Every row gives one point. To make a cloud, some directions were put in groups of two or more. Within a group, all points are equally far from the middle, so they leave a hole (a ring in 2 directions, a hollow ball in 3). The other directions are filled evenly. Then the cloud was stretched, turned, moved and blurred a little. How many holes are there, and how many directions does each take, smallest first?
In the rows, zero is written as 128.

Cloud, 14 rows:
[[ 70 115]
 [157 132]
 [ 87 171]
 [ 79 120]
 [160 133]
 [149 167]
 [ 76 178]
 [154 128]
 [ 65  91]
 [ 84  79]
 [139 177]
 [144 134]
 [134 129]
 [109 151]]
Holes: 0

Cloud, 29 rows:
[[186 127 110 170]
 [176 159 121 179]
 [100 160 183 117]
 [104 154  98 148]
 [155 188 183 135]
 [170 168 116 176]
 [113  95 146 165]
 [117  99  94 106]
 [194 150  94 126]
 [ 97 162 143 160]
 [187 159 185 121]
 [151 179  92 152]
 [174 171  91 146]
 [119 170 163  84]
 [107 101 104 145]
 [110 102  94 127]
 [197 118 132  95]
 [143  83 102 145]
 [133  95 193 118]
 [183 174 144  92]
 [131 184 128 172]
 [ 91 137 128 160]
 [121 160  90  99]
 [175 130 176 172]
 [164  86 123  88]
 [142 177  86 137]
 [155  99 151 176]
 [148  84 106  96]
 [119 106 122  74]]
Holes: 2 (2, 2)

Cloud, 50 rows:
[[119 163 162 119 192 112]
 [138  85 165 127 102  93]
 [108 166 169 159  92 130]
 [ 70 119 159 120 191 136]
 [153 130  74 128  95  94]
 [ 71 147 172 123 119  85]
 [149 152 150 172 111 160]
 [158 144 146 107 186  96]
 [ 78  96 135 186 152 157]
 [ 94  92  72 134 101  91]
 [112 157 158 104 168 158]
 [ 89  76 165 119 103 117]
 [ 88  86 158 135 194  98]
 [132  97  71 119 144  70]
 [ 65 115  86 161 115 160]
 [ 63 117 173 143 104 103]
 [153 134 150  90 100 131]
 [155  95 120  99 191 114]
 [147 101 124 177  84 124]
 [151 113  99  96 136  72]
 [149 101 153 169 140  68]
 [164 110 161 163 135 159]
 [ 60 135  87 167 107  87]
 [ 84  92 151 174 106  83]
 [ 77 158 168 163 119  81]
 [ 69 103  85 116 154 160]
 [146 146 176 118 101 138]
 [106 183  77 138 152  85]
 [ 74  97 141 183 121 157]
 [111  88 117 183  94  92]
 [ 68 125  76 131 181 141]
 [ 67 122 176 130 117 150]
 [117  75 116  90 103 126]
 [ 70 131 127 190 167 150]
 [ 67  97 116  91 109 139]
 [145  95  67 145 174 137]
 [ 66 122 105 186 127  75]
 [151 104  98 189 175 104]
 [154 154  78 120 179 106]
 [142 158  82 127  98 155]
 [124 166 165 167 183 134]
 [162 124 152 170 105 154]
 [ 76 154 157 110 153  75]
 [ 90  88  81 115 191 106]
 [159 119 156 165  87 124]
 [155 139  79 109 131  75]
 [154 143  96  97 138  75]
 [152 109 143 173  92  95]
 [ 75  96 165 138 129  72]
 [147 145 168 104  99 125]]
Holes: 3 (2, 2, 2)

Cloud, 83 rows:
[[151 179 149 153 153 141 119 125]
 [166 165 142 156 121 123  94 196]
 [116  88 110 105 150 127  79 107]
 [134 171  94 114  95 112 140 208]
 [145 198 123 115 156 163 130 121]
 [149 186 125 111  97 117 170 123]
 [ 81  97 128 146 145 130 122 183]
 [ 79 143 123 103 146 121 187 127]
 [113  78 145 126 105 126 174 179]
 [117 114  69 169 175  68 177 168]
 [104  87 131 122 148 122 135 120]
 [175 126 139  97 182 132  66 133]
 [117  76 148  99 133 105 121 167]
 [113 141  61 125 145 161 128 150]
 [120  96 164  86 130 156 156 176]
 [144  81  86  95 117 151 160 100]
 [ 87 138 141  75 157 117 188 133]
 [138 143 179 122 147 110 159 151]
 [104 126 138 146 158 160 180  58]
 [ 96 137 157  85 125 158 133 130]
 [168 171 130 146 169  58 176 160]
 [167  89  91 185 117  90 152 156]
 [104 151  67 151 153  73 174 159]
 [ 81 136  74 159 181  96 143 114]
 [ 95  75 124 165  79 145 100 139]
 [ 99 166 168 175 166 135 115  81]
 [122 118  74 127 151  69 155 192]
 [ 93 183 139 122  93  59 131 159]
 [114 153 181  92 120 119  96 124]
 [129  80 124 159  97 111 177 100]
 [121 152  72  97 169 147 153 185]
 [ 97 168 103 174 116  93 199 174]
 [ 96 160 142 103 106  80 203 168]
 [130  96 140 103 144 106 127  88]
 [ 88 108 155 126 200 114 159 146]
 [116 166 165  83 142 113 175 177]
 [137 163 169 184 104  79 120 188]
 [176 133  99 161 192  90 159 116]
 [111  89 137 129 117  72 159  97]
 [155 176 105 133 104  55 116 116]
 [106 176  84 114 167 145 192 151]
 [143 180 152  84 156 107 163  82]
 [ 81 126  79 115 105  95 121 145]
 [121 164 199  73 184 121 104 183]
 [138 130 181 155 174 119 167 152]
 [ 88  89  93 149  94  56  90 103]
 [158  79 112 117  90 107 159 124]
 [150  70 121 182 117  83 146 162]
 [111 103  74  73  84 126  96 168]
 [154 151 147 123 104  89 179  99]
 [101  93  95 152 126 162 206 172]
 [140 127  91 180 194  60 106 154]
 [168 144  64 188 134 117 164 142]
 [110  98 152 105 135  78 129  96]
 [115  67 119 149 124 117 110 184]
 [108  81 138 109 142 120 149 159]
 [ 99 171  85 124 116  85 133 163]
 [ 63 118 141 157 172 120  94 152]
 [142 174 122 195 126 125 113 204]
 [158 127  99 115 153  82  84 182]
 [132  70 119 159 119 158 121 132]
 [169 116  75 143 186 160 129 116]
 [129 174 122 142  79 135 167 192]
 [105  87 140 170 203  79  87 114]
 [109 101  75  84  87 162 122 179]
 [150 132 166 102 114  62 140 123]
 [ 87 119 153 135 120 150 105  96]
 [135 187 151 108 173 133 158 179]
 [105  79 168 169 128 127 117 183]
 [ 89  89 152 109  84 103 116 172]
 [ 71 152 156 132 148  87 137  78]
 [127  68  92 131 114 114 192 177]
 [ 95 183  76 128 101 115 167 107]
 [113 184 122 176 128 100 173 160]
 [133  73 108 149 187 170 182 161]
 [122 125  54 112 172 101 152  94]
 [110 135 132 129  87 165 203  98]
 [ 94 177  81 168 131 161 111 117]
 [100 142 154 147 139 176 151 136]
 [ 91 105  96 172 154  80  83 175]
 [123  89  76  95 123 146 146 167]
 [ 61 145 126 156 150  91 164  81]
 [ 72 160 131  92 156 132 140 107]]
Holes: 1 (3)

Cloud:
[[148 178 162 143 138 145 104  79 105]
 [181 125 135 145  65 112 129 122 150]
 [132  83 139 183  67 135 140  86 167]
 [155 141 179 142  77 179 168 153 144]
 [110  98 139 129  64 186 134 104 148]
 [173 150  97 146  47 172  78 137 169]
 [ 89 173 139 109  81 120 106 136 100]
 [120 169  80 146  70  64 163 155 136]
 [121 207 124  90  86 142 110 154 130]
 [124  71 133 174 119 124  89  80 110]
 [ 84 109 120 117 123 130 124  65  90]
 [130 106 167 110 147 166  71  90 145]
 [161 176 133 180 128  89  98 103  63]
 [120 138  87 162 101 137  98 187 103]
 [ 76  95 119 141  67 117 131  72 150]
 [105 168 144  69 122 143 147 156 102]
 [161 211 146 134 102 153  88 141 102]
 [154 193 132 174 151 173  65  96 166]
 [116 132 172 181  73  76 110 150 169]
 [172 137  94 133  58 104 104  66 154]
 [166 153 151 140 130 139 129  53 163]
 [112 169 123 148 171  80 146 165 116]
 [172 147 155 135 144 163 136  59 168]
 [200 109 129  91 133 138 153 155 197]
 [ 92 110  74 193 152 107  97  58 129]
 [174 128 164 170 127 167 159 130 112]
 [ 95 150 178 116  84 175 123 122 110]
 [ 87 137 124 102 102 181 147 114 104]
 [121 130  94  92  79 128 152 144  80]
 [192 156 155 114 128  88  78 114 140]
 [122 120 111 105 108 153 114 178 116]
 [146 140 178 147 165 196 122 130 154]
 [140 106 168 152  62  90 128  91 157]
 [198 119 109 101 128 176 120 116 158]
 [ 82 131 149 116 109 114 107  69 126]
 [ 83 111 147 162 161 127  96  66 121]
 [161 181 123 106  61 101 144  80 163]
 [103 162 169 117  82 151 180 122 163]
 [105 117 162 154  85 127 152 174 127]
 [108 136 172 124 163 192 160  85 129]
 [174 143 107 173 108 185  80  98  83]
 [ 92  94 141 111 122 131 120  69 104]
 [145 181 105 195  84  75 114 118 141]
 [153 144  76 111 105 186 153 100 142]
 [182 192 140 145 142 137 114 156 104]
 [102 172 134 157 172 184 137  90 138]
 [140 129  94  91 124 157 136 160  74]
 [ 79 156 154 159  92 182 166 136 163]
 [117 173 145  99  83  97 173  88 175]
 [126 109  77  90  76  64 173 163 162]
 [165 167 162 114 106 151 146  68 125]
 [135 171 157 200  69  95 100  77 127]
 [108  96 153 161 138 142 131 128 128]
 [ 83 151 160 172 144 141 107  91  73]
 [103 134 143 147 112 170 122 193 199]
 [156 142 178 189 141  81  49 142 107]
 [177 121 117 180 124 185 100 170 125]
 [161 111  86 151 109 148 136 132 136]
 [117 198 109 130  74 163 108 103 125]
 [165  97 107  85  71 115 183  91  67]
 [124 124 184 129 122 133 118  83 113]
 [ 85 145 113 166 152 107 132 122 124]
 [124 173 170  78  74  68 143 144 132]
 [114 146 176 162 100 161 141 190 147]
 [168 158  94 145  65  95 136 168  72]
 [173 151 157 179 137 135 116 102 118]
 [141 127  70 151  87 156 138 130 173]
 [106 159 101  71 114 119 158 154 186]
 [ 89  96 122  84 103 130 181  75 125]
 [ 90 140 151  68  82 120 136 114  88]
 [109 185 113 182  76 133 186 105  96]
 [154 130  82 154  91 161 118  78 128]
 [133 157 186 159 154 142  79 105  87]
 [179 115 123  96  42 122  93  78 120]
 [ 75 124 149 145 117 103 133  83  88]
 [ 94 130 152 137  76 114 159 191 149]
 [ 93 178 167 180  58  73  93 123 104]
 [102 132 173 168 131 156 139 114 131]
 [ 97 175 138  70  83 154 122 127 171]
 [109 196 144  84  77 128 115 145 140]
 [101 147 137 118 163 184 103 157 108]
 [175 120 133 156  75 112 111  52  90]
 [130 109 102 171  62 109 114 165  94]
 [110 193 106 176 115 157 101 118 159]
 [111 158 175 173 161 114 109 116  63]
 [152 122 176  86  92 143 151 131 151]
 [172 124  93  95  43  76 106 128 120]
 [138  92 127 165  63 115 138 141  92]
 [138 179 177 155  77 161  66 152 198]
 [164  96 102 149 111 177 173 120 160]
 [ 88 166 129 117  66  95 124  36 131]
 [144  85 135 134 122 100  66 131 159]
 [172 158 141 162  95 110 100  70 108]
 [125 110 173 121  91  96  99  71 166]
 [149 153  86 104  84 144 164 144  84]
 [ 91 129 107 151 112 136 154 172 111]
 [109 170 102 143 113 106 153  92 139]
 [140 148  78 162  57  80 176 108 122]
 [ 88 163 147 166 100  78 102 157 145]
 [120 180 119  94 172 153 102 141 166]
 [104 128 138 122 174  86 136 133 155]
 [187 163 144 161  99 164 123 135 119]]
Holes: 1 (3)

Cloud, 101 rows:
[[150 133 129  55 106  85 159 122 137]
 [165 132 179 112 146  92 119 194 123]
 [128 140 136 123 113 137  61 156  85]
 [146 161  95 139 147  81  64 126  92]
 [ 87  80 122 122 136 110  99 175  87]
 [129  79 126 146 147 110  69  82 152]
 [ 86 125 138 138 192 101 137 180 146]
 [118 105 160 111 177 139 141 174 121]
 [102 135  82  93 129 175  59 120 107]
 [103 159 148 111 121  82 187 165 103]
 [ 93  92  68  75  87 121 132  78 140]
 [131 119 189 139 179  91 121 195 151]
 [141 170 183 102 136  64 104 176 100]
 [127  77 133 123 147  60 111 182 111]
 [136 151 198  72 129 102 131 167 186]
 [120 171 125 108 137 146 173 167 107]
 [149 146 152 160  95  91  79 104 156]
 [ 96  75 176 109 125  82 107 147 184]
 [100 117  47 106  94 162 119 119  80]
 [ 87 185 131  93 156 142  92 148 108]
 [165 177 158  76 131  96 100 127 131]
 [148 120  94 126  91  64 139 165 138]
 [ 96 157 108 114 112 191  67 150 131]
 [131  75 182 136 125  57 132 161 162]
 [153 193 113 127 144  99  82 162 134]
 [101 169  93 106 102 106 132  67 137]
 [ 94 187 129  93  84  89 105 126 138]
 [138 156 211  95 132  56 114 151 106]
 [137  72 114 113 138 103 114  92 187]
 [124  80  97 104 144 121  61  98 169]
 [ 94  70 108  97 113 108 132  74 168]
 [101  99 102 171  84  81 123 123 142]
 [156  58 140 142 115  81 146 107 123]
 [105 186 174 107  97  68 126 169 107]
 [118 100 115 161 144 139 126 184 114]
 [184 160 136  83 148  96 103 132 103]
 [ 99  84 148 108  96 121 154  93  78]
 [151 132 107 147 200 104 104 131 156]
 [ 91 149 177 147 149  37 146 165 159]
 [113  88 102 158 144  89  89 170 160]
 [177 153 167 170 158 105 147 119 158]
 [137 114 114  73  93  86 182 134 104]
 [167 124  96 137 159 142 134 112 174]
 [ 99 144 136  94  61 116  81 158 162]
 [144  99  70  90  73  83 116 117 134]
 [103 127 164 146 142  94  59 109 177]
 [ 79  90 158 144 119  85 112 194 143]
 [106 125 125 157  83 146 125  90 199]
 [ 95  73 155 156 104  81 141  94 144]
 [101 195  74 133 136 156 122 102 132]
 [115 201 107 165  93 119 145 124 134]
 [100 160 100 119 144 122 144  57 148]
 [116 115 125  86  71 124 116 119 184]
 [ 73  91 137 120 158  98  55 124 136]
 [180 102 101 139 140  99 169  99 123]
 [167 149 106 142 170 118 130  98  66]
 [ 92 161 222 109 141  91  83 152 152]
 [118 111 142 182 153 131  74 131 111]
 [161 188 150 126  88  70 151 135 142]
 [126 138 122 166 116  60 157 177 172]
 [ 92 168 115 192 148  97 107 141 127]
 [122 128  36 121 119 135 116 163 127]
 [ 95 107  70  67 167  76  99 144 156]
 [ 73 142 118 190 126 106 138  98 138]
 [139 128 137  94  84 136  74 154 179]
 [ 91 174 147  86  86  80 125 127 108]
 [102 108  35 108  92  93  77 110 125]
 [ 60 113 165 128  83 147 165 152 142]
 [145 177 203  86 137 101 112 188 148]
 [ 87 161  73  89 100  85 100  89 117]
 [ 94 111 167 126 151 140  70 100 168]
 [ 94  98  83 100 109 153 142 144  75]
 [118 151  72 157 194 120 129 120 142]
 [123 165  92  92 155 160  98  74 102]
 [100 129 147 191 145 140  88 150 110]
 [142 108  98  57 135 140 153  97 133]
 [139  84 162 155 102  64 121 162 161]
 [ 98 117 114 141 136  83  50 109 157]
 [ 89  85  69 106 154 131 164  91 161]
 [143 119 124  60  96  97 113 147 164]
 [104  69  79 135 161  59 111 153 129]
 [102 116  56 163 113 172 128 114 159]
 [ 84 124 146 179 102  64 110 124 147]
 [109 137 111  70 138 118  43 105 108]
 [ 95 176 110 186 126  83 123 133 142]
 [115 140 187 151 193 126 157 134 152]
 [ 73 165 183 120 144  75  83 145 174]
 [167 148 101 145 135 103 179  99 115]
 [107 137 103  78 192 139 108 146 155]
 [163 137 198 120 144  39 126 140 100]
 [121  92  87 167  89 116 151 101 145]
 [ 32 120 137 130 123 117 108 146 130]
 [ 98 188 180  91 158 111  89 175 155]
 [147 179  98 149 118 115 177 120 134]
 [ 98 148 176 160 117 165 137 135  91]
 [143  87 170 103 187  82 160 107 117]
 [101 111 107  66  94  95 143 131 176]
 [ 73 156 157 117 165  58 125 165 163]
 [105 133  70 149 165 122 112 169 185]
 [135 135 206 147 190  99 138 127 146]
 [105  85 119 147 139  85 114 188 120]]
Holes: 3 (2, 3, 3)

Cloud (108 x 9):
[[105 145 149 111  98 153 109 224  72]
 [140 145 151  95 129 154 153  78  87]
 [165 150 149 126  79 160  45 155  96]
 [128 164 104 175 167 149 120 107 162]
 [130  90 125 108 131 176  94  97  90]
 [152  97  67 131 121 120  54 176 132]
 [173 166 122 168 186 113 143  92 172]
 [104 174 111 157 138 155  99  68 151]
 [140 112  79 145 144  64  96 146 114]
 [177 132 124 141  75 121  71  50 137]
 [119 196  94 119  78 103 131 118  68]
 [ 90  84 160 188 135 103 139 128  70]
 [214 151 150 114 124 161  92  50 165]
 [222  97 102 116 131 114  84 143 168]
 [106 127 160  92  84 111  53  85 136]
 [139 132 159 147 158  90 149  85  86]
 [ 96 106 182 137  80 102 127 108  97]
 [115 149 178 108  95 153 102 112  67]
 [117 128 134  69 130 112 158 121  90]
 [123 144 113 164 109 161 118 104 177]
 [126 133 223 175 134 158 124 140 147]
 [ 93 114 185 128 179 112 131 111 191]
 [130 152 193  83  96 116 138 117 109]
 [ 50 182 172 148 143 138 128 113  74]
 [150 174 201 101 106 146 140  96 115]
 [138 147 126 172 148  60 118 176 103]
 [145 131 193 125 187 130 123 182 157]
 [113 124 109 202 116 125 102 119 148]
 [134 151 111 131 176  88 110 178  62]
 [106 146 147 132 120 165 151 148  82]
 [138 200 161  97 129 176 108 126  98]
 [ 97 139 103 116  87 120  98 121 145]
 [163 109 129 107 163  71 177 133  79]
 [139 186 116 144 150 142  84 157 101]
 [156 154 107 124 145 159 103 128 178]
 [169 173 160  94  94 113 109 157  83]
 [149 131 102 153 207 151  90 106 142]
 [133 188 115 114 147 124  94 172  68]
 [160 117 180 103 162  63  97 114 154]
 [149 186 156  84  90 137  69 149  90]
 [182 145 103 180 137 109 118 163 161]
 [110 130 141 149 176  71 106 100 134]
 [121 205 104 129  78 112 121 112  82]
 [131 101 178 141 205 121 156 195 137]
 [159 162 114 156 209 106 107 162 167]
 [ 95 179 140 148 147 136 145 131 203]
 [118 116 157 129 117  88 137  84  73]
 [153 113 121 118 150  72  94 105  65]
 [159 185 159 137 147 130 123 181 188]
 [134 109 145 117 131 178  82 176 119]
 [126 149  69 106 161  98  80 138 130]
 [ 96 151 204 116 147 146 133 149 142]
 [124 102 173  83 104 126 110  92 158]
 [ 79 119 135  92 111 107 128  57 116]
 [200  96 146 116 136 153 116  84 193]
 [ 88 102 100 105 140  93 120 130  65]
 [ 39 117 161 137 169 109 132 115 109]
 [ 90 119 156 108 118 126  75 147  40]
 [125 147  78  87 147  98 124  75 135]
 [150 100 127 149  92  76 113 156 164]
 [102 115 173  68 129 140 127  79 113]
 [127 183 126 107 107 176 154 154 174]
 [ 70 140 160 145  84 146 136 203 131]
 [131 129  97 121 144  94 136  71 152]
 [152 100 195 108 103 101  80 121 114]
 [131 161 192 100 149 107  95  95 134]
 [197 134 118 103 183 122  75 170 117]
 [114 162 107 143 169 116 153 144 191]
 [134  94 179 147 171 134 147 180 139]
 [ 83 157 133 183 146 135 180  58 114]
 [155 130 102 179 185 126 131  92 135]
 [170 112 159  98 116  87 139  98 195]
 [140 147 158 149  89  82 119 119  85]
 [220 117 158  94 173 123 105 142 145]
 [ 95 212 154 152 108 142  79 174 116]
 [125 141 142  99 149 134 163  83  85]
 [135 155 152 130 149 156  77 238 119]
 [163 177 173 146  81 207  88  94 150]
 [144  55 170 126  90 102 125 135 121]
 [126  96 143 150 126 102 118 164  46]
 [139  99 159 153 191 134 118 132 212]
 [108 160 105 109 141 105 158 109  72]
 [115  83 125 177 109 141 153 130  95]
 [131 115 130 103  95 138  74 142 166]
 [125 152  88 163 135 128 162 132 155]
 [ 80 169 125  94 101  91  82 105  94]
 [165 111 151 115 171  55 115 161  74]
 [116 119  96 160 139 123 145 110 148]
 [109 137 135 160 117 168 100 168 179]
 [ 98  60 170 118 102 115  99 101 100]
 [143 173 139 105 159  89 124 157 193]
 [173 111 140 103 103 161 138 122 128]
 [138 175 198 108 118 123 147 117 110]
 [210 117 143 128  98 117  91 154 174]
 [118 142 139 156 202  76 104 150 172]
 [165  79 166 142 141 143 111 176 113]
 [ 88 159 117 140 178  66 101 173  94]
 [162 123 139 154 141 152 113 123  79]
 [ 89  87 167 179 156 127 117 171  62]
 [121 177 207 137  94 124 140 138 150]
 [188 114 160 159 112 120  58 136 125]
 [146 144 164 167 103 199 110 161 159]
 [ 90 120 161 180 145  96 197 104 161]
 [114 176 163  86 100 147  46  97 148]
 [125 139 165  99  52  84 113 174 114]
 [113 115 165 149 109  70 170 112 139]
 [114 146 105 143  87 167  90 117 162]
 [186 144 145 111 133  38 125 132 140]]
Holes: 1 (4)
